Each row is a point. Each copy is the shape, with its points in the same order, stretched, turned, moved and blurred by noise. Some copies are also mirrored. Which?

Shape:
[[-14  27]
 [-42 -38]
 [ 65 -51]
 [ -4 -12]
 [ 39  16]
 [-51  13]
 [ 13 -73]]
Copy 1:
[[-29 -16]
 [-32 -76]
 [ 71 -54]
 [ -8 -42]
 [ 19  -3]
 [-53 -35]
 [ 22 -89]]
Copy 1 is: only turned
Copy 2, 7 rows:
[[-32  32]
 [-70 -25]
 [ 60 -50]
 [-18  -7]
 [ 22  16]
 [-68  22]
 [  1 -59]]
Copy 2 is: only turned
Copy 3:
[[-20  30]
 [ 54  36]
 [ 32 -76]
 [ 17   8]
 [-28 -23]
 [  1  68]
 [ 75 -25]]
Copy 3 is: mirrored
Copy 4, 7 rows:
[[ 29   5]
 [-22 -56]
 [-80  16]
 [-11 -21]
 [ -3  29]
 [ 32 -42]
 [-93 -31]]
Copy 4 is: mirrored

Shape (9 x 3):
[[  8  43  32]
 [-23 -19 -31]
 [-55 -43 -57]
 [ 26  16  21]
 [ 18   3  18]
 [ 60  17  39]
 [ 13  38  -5]
 [ 48  65  -9]
 [-16 -30 -26]]
Copy 1 (9 x 3):
[[-47  42  60]
 [ 21  12 -11]
 [ 67  -3 -32]
 [-55  27  20]
 [-40  27  18]
 [-83  35  25]
 [-36  44  19]
 [-56  82  12]
 [ 16   4  -6]]
Copy 1 is: mirrored
Copy 2:
[[ 28   2  63]
 [  2   7 -38]
 [  2  -5 -95]
 [  4  10  49]
 [ -6   6  32]
 [-18  22  85]
 [ 27  25  39]
 [ 34  56  73]
 [-12   1 -37]]
Copy 2 is: mirrored
Copy 3, 9 rows:
[[ 18  28  37]
 [-16 -13 -41]
 [-16 -15 -94]
 [  6 -10  25]
 [  9 -12  13]
 [  4 -20  63]
 [-19  23  12]
 [-37  21  45]
 [-13 -20 -44]]
Copy 3 is: mirrored
Copy 4 (9 x 3):
[[-32   4  33]
 [  9   8 -49]
 [ -8  17 -89]
 [ -2  -1  33]
 [  6  -4  12]
 [ 21  -9  58]
 [-20  36  10]
 [-14  56  43]
 [ 18   5 -42]]
Copy 4 is: only turned

Shape:
[[ -8 -64 -73   2  -5 -54]
 [  5 -14 -53  -7 -18  -4]
 [-15 -43  39  95  -2 -29]
 [-21 -24  -8  33   5  17]
 [-42  34 -17   4  48 -47]
 [ 25 -61  -4  -7 -35  12]
 [ 42   3  -3  15  56  37]
 [ 38  35  36  -6 -11 -20]
 [ -6  -8 -33  36  10  26]]
Copy 1 (9 x 6):
[[ 21 -52 -43 -25  40 -30]
 [ 36 -23 -21  -2 -15 -16]
 [-61  22 -35  67  66 -41]
 [  5 -11  -6  50  19  -8]
 [ 16  37  25  -2  52  52]
 [  4 -55  -7   8 -11 -67]
 [ 58  21  30  49  23 -38]
 [ -7  50  28  -8  -6 -37]
 [ 34  -2 -19  52   6  -4]]
Copy 1 is: only turned
Copy 2 (9 x 6):
[[-24  33 -90 -58 -40   2]
 [ 26  12 -29 -39 -21  30]
 [-44  28   2  -9 -29 -89]
 [-26  32  15  -7 -17   0]
 [-19  -2 -59  57 -18   6]
 [ -5   1   2 -73  12  13]
 [ 16  33   9  15  77  19]
 [ 46 -53 -14  12  54 -21]
 [  8  52   3 -16  -7  14]]
Copy 2 is: mirrored
Copy 3, 9 rows:
[[-42 -29 -77 -13 -47 -48]
 [-11 -19 -30 -18 -69 -36]
 [-22  63  -4  40  22 -41]
 [-29  31   0   5 -41 -16]
 [-27 -53  13  -2  15 -24]
 [ -8  41 -44 -28 -58 -11]
 [ 26   7   3  20 -40  38]
 [ 46   0  11 -29   9 -21]
 [-17   7  -2  14 -64 -17]]
Copy 3 is: mirrored

Shape, 11 rows:
[[-22   9  17  -8  -9  -4 -12   1]
 [-59  21 -15  35   1 -29   6   8]
 [  2  23   1  18 -19 -36  18 -10]
 [-45  -9   7   0  -9 -56 -42   1]
 [-13 -47  21 -21  -9   1   8 -42]
 [-14 -22  15 -24  -5  23  -5 -21]
 [ 46   6 -45  38  24  -8  40  56]
 [  4 -27  35 -56  62  15  37 -30]
 [ 46  39 -25   7  54   6  33  40]
 [-27 -40  61   7 -37 -17  -4  13]
 [-29  -7  34  29  25 -17 -39 -23]]
Copy 1:
[[  5  19  -4   3  35   3 -16  17]
 [-59  61 -50 -25  10  19 -29  11]
 [-26  36   4  29   1   7  -4 -24]
 [-20  44  20 -45  33   0 -65   9]
 [ 17 -40  -1  -9  52  -5   1 -49]
 [ 36 -29 -15  -3  42   9  -3  -9]
 [-24   4 -29   0 -95 -22  54  14]
 [ 51 -75 -42   2  51 -61  -5 -52]
 [ 13 -10 -43  22 -72 -31  24  19]
 [-38 -14  24 -10  75  -1   0  23]
 [-29 -18  -4 -16  27  12 -80  15]]
Copy 1 is: only turned
Copy 2 (11 x 8):
[[-21  16   9 -11   2   4 -17  12]
 [-28  81  -4   7  12   1 -27  16]
 [ -1  30  21  34   9   6 -65   9]
 [-45  27 -24   9 -14   4 -45  51]
 [ 20 -24 -11 -37  28  -9 -17  43]
 [  3 -10   0 -38  13 -15   9  24]
 [ -3  17  38  74  40 -53  20 -26]
 [ -2 -33 -29 -33  62 -13  26 -44]
 [-11  13  14  61  30 -31  34 -68]
 [-28  -8  31 -24  40  22  -8  46]
 [-19  25 -30  17  -8  42  24  29]]
Copy 2 is: mirrored
Copy 3:
[[  9 -18  33 -12  -1 -22 -14  -6]
 [ 25 -22  57  21  25  33  20 -14]
 [  9 -10  -2  52  27   1   7 -20]
 [ 49 -53   8   6   8 -15  -8  46]
 [-32 -54 -15  -9   9 -34 -43 -34]
 [-33 -23   6 -24 -13 -41 -39 -29]
 [-13  48 -40  -4  -1  61  64  -8]
 [  1  13 -20 -75  14  -5 -77 -82]
 [  5  72 -20 -35  -2  50  14 -23]
 [ 11 -65  14  -6   0 -72  24 -15]
 [ 41 -53  37  -2 -42   0 -20  -9]]
Copy 3 is: only turned
